Each row of a before or after table is a point. One or more steps were done to the points. Then noise was added and the rows were shuffled. The steps act on columns, c1 being the first. What was done? A step turns or swaps two columns, mirrors them in a line or flattens them onto one, adds a multiple of one to another, or multiplies or shifts one. Angles are multiples of 10 degrees, from the lower column toward the higher: turns from -170 to 170, lines from 10 to 170 but not 90. Use the fewest steps. Two steps may share a column if one is a turn and the other turns, adds or multiplies; they go together, in the order done. Otherwise the lowest column goes first.
(in the rows, 128 means zero)

Before, 9 rows:
[[103 110]
 [100  94]
 [132 172]
 [ 98  88]
 [107 173]
 [ 93 120]
 [108 145]
 [115  67]
 [130 154]]
After (9 x 2):
[[114  80]
 [171 136]
 [132 103]
 [ 96  96]
 [110 110]
 [177 140]
 [159 126]
 [159 113]
 [178 167]]
Steps: turn c1 and c2 by 140 degrees

Before, 9 rows:
[[106 108 119 127]
 [100 148 142 130]
 [120 127 110 128]
 [123 143 157 128]
 [157  94 110 133]
 [120 120 103 147]
 [115 147 140 161]
 [106 119 158 139]
 [ 95 134 107 156]]
After, 9 rows:
[[ 91 105 131 193]
 [107 136 111 128]
 [114 102 150 128]
 [ 63 149 127 125]
 [ 28 131 106 182]
 [ 43 104 135 132]
 [215 166 122 138]
 [104 144 108 166]
 [ 61 127 161 151]]
Steps: multiply c1 by 3; mirror c2 and c3 in the line at 100 degrees; multiply c4 by 2

Before, 9 rows:
[[145  96 144  85 151 116]
 [179 140  98 127  98 116]
 [118 109 145  72 164 149]
 [170 159 113 106 110  82]
 [165 161 148 124 128 100]
 [ 94 111 164 167 159  78]
 [ 90 118 126 137 194  89]
 [128 155 122 121 100  97]
 [ 87 126 143 164 194 111]]
After:
[[115 119  94  88 139 150]
 [162 106 157 123 155 127]
 [153 134 158 103 169 113]
 [ 93 133 119 135 166 198]
 [181 151 145 129 139  99]
 [118  93 101 169 177 162]
 [125 130 154 121 160  99]
 [114 110 123 163 141 195]
 [ 76 112 109  73 108 166]]
Steps: add 0.7 times c4 to c1; turn c2 and c3 by 100 degrees; turn c5 and c6 by 90 degrees

Before (12 x 9):
[[150  99  85 128 170 107 127 130 179]
 [133 125 144 120 120  77 101 100 103]
 [110 104 143 163 124  83 171 143 159]
 [161  88 194 125 184 181 112 180 110]
 [146  81 119 134 153 102 105 174 130]
 [166  70 133 130 122 149 120 139 119]
 [112 125 135 130 116 100 117 140 107]
 [194 129 162 114 131 127  99 162 100]
 [127  75 115 148 170  86 171 145 154]
 [101 141 126 137  93 131 134 127 129]
 [132  61 198 138 157 155 132 185 181]
 [136 107  79 189 150  86 122 113 163]]
After:
[[163  97 195 147 147 156 107 213 182]
 [161 124  87 117 152 106  94 156 181]
 [115 114 135 128 116 100 133 129 110]
 [178 174 165 120 108 128 108 148 100]
 [184 121 132 131 119 148 129 138 121]
 [145 124  65 180 142  82 107 134 161]
 [124 101 138 165 159  82 158 159 157]
 [149 103 112 146 191  89 123 159 157]
 [132 128 143 124 106  78 115  85 104]
 [102 118 122 133 112 133 161 129 124]
 [173 126 195 137 151 183  73 172 110]
 [162 111 117 130 126 103  93 175 132]]
Steps: multiply c2 by 0.7; turn c1 and c2 by 40 degrees; turn c3 and c4 by 10 degrees; turn c5 and c7 by -50 degrees; add 0.5 times c9 to c8

Before, 14 rows:
[[104 110 135 127  99 142  96 106 176 117 149]
 [120 173 105 123 104  92 100 115 126 152 168]
 [126 125 186 151 150  95 175  91 197 101 109]
 [128 149 155 108  97 142  97 114 150 126 109]
 [162 188 168 135 133 106 151 109 142 111 154]
 [142 154 126 143 121 136  96 145 140  89 140]
 [174 174 102  91 151 111  99 125 126 129 171]
 [123 181 114 134 119  80 115 123 159 136 131]
 [106 128 146 125 140 169 143 103 144  97  88]
 [ 81 108 163 157 109 150 146  67 152  93 100]
 [160 140 141 147 120  86 140 133 134 157 138]
 [ 87 146 132  97 108 111 116 146 141 124 165]
 [102 152 204 166 189 136 144  97 167 114 117]
 [109 148 105 121  91 176 121 125 164 134 143]]
After, 14 rows:
[[165 171 132 119 121 156  95 134 139 108 140]
 [116 170 133 131 119 116 114 111 161 162 131]
 [106 157 134 146 103 126 101 102 127 171 169]
 [242 169 128 170 149 141  99 117 125 152 169]
 [ 26 147 118 150 108 124 114 134 142 132 166]
 [ 73 141 124 119 139 168 145  92 144 104  87]
 [129 145 115 125  98 156  96 102 153 134 111]
 [ 66 119 126 124 100 126  96  95 178 107 153]
 [208 124 130 103 122  94 139 124 136 160 136]
 [ 10 129 128  82 109 136 145  58 150  87  98]
 [215 190 120  97 133 148 150  98 141 144 154]
 [ 81 141 134 148  91 192 121 116 162 143 145]
 [123 139 117  75 150  92 175  80 195 103 110]
 [ 62 159 115  50 189 154 142  87 168 125 114]]
Steps: multiply c1 by 2.5; add 0.7 times c2 to c6; turn c2 and c10 by 30 degrees; turn c3 and c4 by -140 degrees; multiply c3 by 0.4; shift c8 by -10

Before:
[[ 94 169 159  97 130 154 112 130 113  75 123 102 173 126]
 [103  93 135 157  83 137 122 118 140 133 115 155 169  67]
 [146 140 156  90  85 125 161 178 139 130 117 126 152 138]
 [158 104 148 137 114 105 149 115 123  98 134  88 121  71]
 [ 89 140 150 151  75 140 109 148  94 103  68 117 167 146]
 [123 165 150 119 154  80 137 100 149 114 155 163 149 146]
 [ 80 126  75 139 139 124 130 168 125 147  77 122 138  81]
 [ 87 141 141 169 147 155 141 103 110 117  84  97 125  87]
 [145 160 146  97 129 144 105 149  95 105 130 161 169 127]
 [127 115 147 144 148 142 149 126 107  79  92  86 161  98]
 [ 94  88 156  93 119 117 176 131  72  83 142  80 143 135]]
After:
[[112 158 145  83 127 144 104 151  88 106 130 159 167 123]
 [169 138 153 211  72 138 108 149 104 100  70 118 167 124]
 [159 167 157  69 128 159 113 129 106  77 121 103 172 144]
 [ 84 103 142 157 113 105 144 116 127  98 134  88 124 173]
 [130  93 136 185  83 138 124 117 148 133 114 152 169 191]
 [120 113 147 185 150 140 150 124 112  80  90  86 162 155]
 [163  90 155  95 119 117 178 131  60  85 141  79 144 132]
 [116 139 156  29  80 127 162 177 125 133 118 125 151 112]
 [136 164 151  86 155  81 137 102 143 114 159 164 148 113]
 [157 127  79 157 138 125 130 170 130 147  77 121 137 189]
 [152 138 139 241 148 152 140 103 123 116  83  96 125 180]]
Steps: turn c1 and c14 by -160 degrees; turn c4 and c9 by 20 degrees; multiply c4 by 2.5

Before:
[[134 195 142 162  88 159 130 105 167 142 136 115 103 110 116 166 174 110]
 [126  98 138 138 142 186 125 134 109 180 126 104 185  73 142 120 134 141]
 [104 132 101  87 152 125 158 125  91  90 166  75 162 124 182  81 134 111]
 [144 115 145 132 159 156  86 125 136 149  92  82 160 122 165 105 102 174]
 [106  78 153 125 146 168 109 155 101 157 102 130 117 115 126 118 118 148]
 [106 190 129 165  85 132 160 150 186 140  81 133  83  91 139 157 125 102]
 [156 101 113 132 120 156 153 134 114 142 124 103 138 122 155  88 125 157]
 [100 115 101  95 124  93 160 152 133  83 193  86 137 107 174 122 130 151]
 [136 179 152 143 102 123 156 159 190  90 120 171 102  97 116 145 116 102]
 [103 105 106 148 143  99 152 166 108  58 183 120 141 132 208 108 116 125]]
After, 10 rows:
[[107  87 143 125 151 168 107 152  94 102  96 126 114 116 145  75 118 124]
 [103 177  60 162 150 135 139 148 188 164 109 131  85  83 110 153 126  76]
 [135 177  96 143 102 125 144 157 189 161 137 171 101  91 106 152 117 104]
 [136 191 117 162 153 162 123 107 164 160 142 109 102 111 103 141 171 124]
 [159  93  92 135 143 157 151 133 110 132 108 101 139 116 141  67 122 150]
 [123  95  64 137 171 186 105 136 109  98 117 102 183  79 142  66 134 135]
 [103  83 102 147  58  94 148 164 111 135 171 121 140 125 146 138 115 162]
 [101 106  56  99  87  92 152 154 135 148 163  85 142 100 139 157 130 187]
 [107 112  84  93  83 122 154 124  86 118 172  75 167 113 133  82 136 139]
 [143 105 161 131 136 154  85 126 136  92  72  84 154 138 138  77 105 137]]
Steps: flatten c2 and c15 onto the line at 160 degrees; turn c7 and c14 by -20 degrees; add 1.5 times c14 to c3; turn c5 and c10 by -110 degrees; add -1 times c6 to c16; turn c11 and c18 by 40 degrees

Before:
[[166 202  55  94 107  87  80  98 181  61 123 136 141  87  91 126  81 185
  138 128  94 142 174 191]
 [212 104 137 123 178 127 156 115 141 141 129 128 148 156 153 138 168  96
   92 118 145 141 119 104]
 [177 101 179 113 185 138 162 146 126 130 124  79 139 140 137 144 144 130
  116 119 123 112  98 118]
 [176  60 157 173 125 170 115 141  95 167 150 106 111 116 136  75 119 163
  113 128 143 131 121 141]
 [154  69 144 168 136 157 169  99 111 153 109 119 128 137 129  92 101 150
  131 110  95 162 127 120]
 [169  93 154 146 159 137 150 188 173 162  78 119 143 159 155 109 136 100
   89 124 107 134  94 119]
 [178 120 119 106 154 129 139 173 133 154 127  92 141 182 176 121 156 114
  138 119 104 133 117 122]
 [159 207 107  84  92 116 119 119 122 101 175 141 111 119  67 135  92 170
  127 171 133 163 149 172]]
After:
[[202 100 177 111 111 135 124 146 117 115 126  77 138 139 136 141 142 131
  114 123 115 113  97 118]
 [183  95 154 147 139 136 129 188 152 156  78 119 144 156 156 107 138  99
   89  92 109 132  93 123]
 [185 121 119 107 143 132 129 174 123 140 125  93 139 184 173 119 155 112
  137 120 100 132 120 123]
 [146  59 158 175 113 173 126 139 108 167 148 107 113 117 137  74 119 165
  114 157  87 130 120 142]
 [112 204 110  85 136 118 128 119 155 163 173 145 109 118  65 137  93 170
  127 160  82 161 148 174]
 [205 104 136 122  96 130 129 116 128 127 126 128 148 156 152 138 169  94
   91 110  75 142 119 100]
 [156  70 146 169 156 156 129  99 106 124 109 120 130 136 128  93 100 150
  130 130 117 160 128 117]
 [144 203  56  91 169  86 130  99 161  65 123 134 142  86  91 126  83 182
  139  86  92 144 175 192]]
Steps: turn c5 and c21 by 110 degrees; turn c1 and c21 by -60 degrees; multiply c7 by 0; add 1.5 times c20 to c10; turn c9 and c20 by -50 degrees

Before:
[[117  80 130 100 124 160 125 113 119 130 120 133 110 151 143 131 133 146
  118 126 143 142 149 132 143 118 127 117 138 169 117 132]
 [111 119 128 127 122 115  80 145 134 128 130 124 118 151 142 126 121 119
  120 136 121 132 150 105 117 115 116 117 132 108 102 116]
 [136 141 131 118 117 116 135 115 138   7 132 114 125 129 104 125 118 136
  120 135 122 124 150 108 116 109 123 131 122 126 122 111]
 [123 129 127 125 120 117 140 113 145 116 105 122 115 140 129 125 123 136
  193 148 132 135 142 148 146 119 119 120 123 138 111 110]
 [127 138 126 161 144 164 133 129 141 144 139 108 111 142 130 138 119 113
  105 134 124 127 148 133 137 117  87 125 127 113 104 122]
 [115 122 127 109 121 115  73 126 140 138 142 132 116 134 133 130 117 147
  106 144 144 145 139 139 118 132 126 119 132 144 108 122]
 [130 137 111 104 125 131 145 123  74 135 145 115 115 146 140 129 119 128
  104 125 131 162 106 147 134 122 145 131 146 128 149 124]
 [112 130 124 126 114 135 134 109 126 126 132 136 130 131 133 125 115 123
  104 142  88 145 130 129 137 113 141 121 145 115 132  84]
 [126 139 130 100 133 139 138 149 132 133 132 131 109 143 137 134 115 140
  104 125 131 129 137 138 133 135 131 138 130 117 105 132]
 [136  82 133 163 148 114 142 139 140 108 142  84 136 140 141 150 120 119
  116 124 145 126 127 149 122 133 142 134 125 141 108 131]
 [160 137 133 108 123 127 130 112 143 144 124 126 114 134 144 140 141 118
  106 127 147 132 144 147 121 125 136 132 145 114 134 130]
 [131 135 128 149 124 122 117 121 119 140 142 120 119 132 139 127 192 137
  119 126 147 141 112 139 128 134 141 130 133 146 116 133]
 [122 139  92 136 122 138 145 110 118 142 122 119 121 152 115 130 129 115
  128 153 130 126 130 150 140 130 145 121 129 116 108 127]]
After, 13 rows:
[[136  82 132 135 148 142 142 114 170 108 142  84 137 140  92 149 120 119
  116 124 145 126 127 149 122 133 142 134 129 141 108 131]
 [126 138 130 142 133 150 138 109 162 133 132 131 109 143 154 132 115 140
  143 125 131 129 137 138 133 135 131 138 137 117 105 132]
 [127 138 126 125 144 145 133 124 171 144 139 108 112 142  96 137 119 113
  167 134 124 127 148 133 138 117  87 125 125 113 104 122]
 [160 137 133 148 123 150 130 127 173 144 124 127 114 134 145 129 141 118
  131 127 147 132 145 147 121 125 136 132 101 114 134 130]
 [122 139  92 113 122 126 145 141 147 142 122 119 122 151 123 129 129 115
  138 153 130 126 130 151 140 129 145 121 115 116 108 126]
 [136 141 130 106 117 138 135 142 168   7 132 114 125 129 142 129 118 137
  118 135 122 124 151 108 116 108 123 130 125 126 122 111]
 [130 137 111 144 125 152 145 121 104 135 145 115 115 146 149 120 119 128
  135 125 131 162 106 147 134 123 145 131 112 128 149 124]
 [123 128 127 129 120  66 140 144 175 116 105 123 115 139 131 128 123 136
  106 148 133 135 142 148 146 119 119 121 123 138 111 110]
 [116  80 130 148 124 133 125 134 149 130 120 134 111 151 153 125 133 146
  161 126 144 142 149 132 143 118 127 117 110 169 117 132]
 [112 131 124 133 113 151 134 134 156 126 132 136 130 130 129 118 115 123
  139 142  88 144 130 129 137 113 141 121 106 115 132  84]
 [131 135 128 135 124 138 117 130 149 140 142 120 118 132 106 124 192 137
  123 126 147 141 111 139 128 134 142 130 120 146 116 133]
 [115 123 127 136 121 152  73 126 170 138 142 132 116 134 145 128 117 146
  120 144 144 145 138 139 118 132 126 119 123 144 108 122]
 [111 119 128 142 122 139  80 114 164 128 130 124 118 151 127 124 121 118
  117 136 121 132 150 105 117 115 116 117 136 108 102 116]]
Steps: turn c4 and c15 by -100 degrees; turn c6 and c19 by 100 degrees; turn c16 and c29 by 30 degrees; turn c8 and c29 by 140 degrees; shift c9 by 30
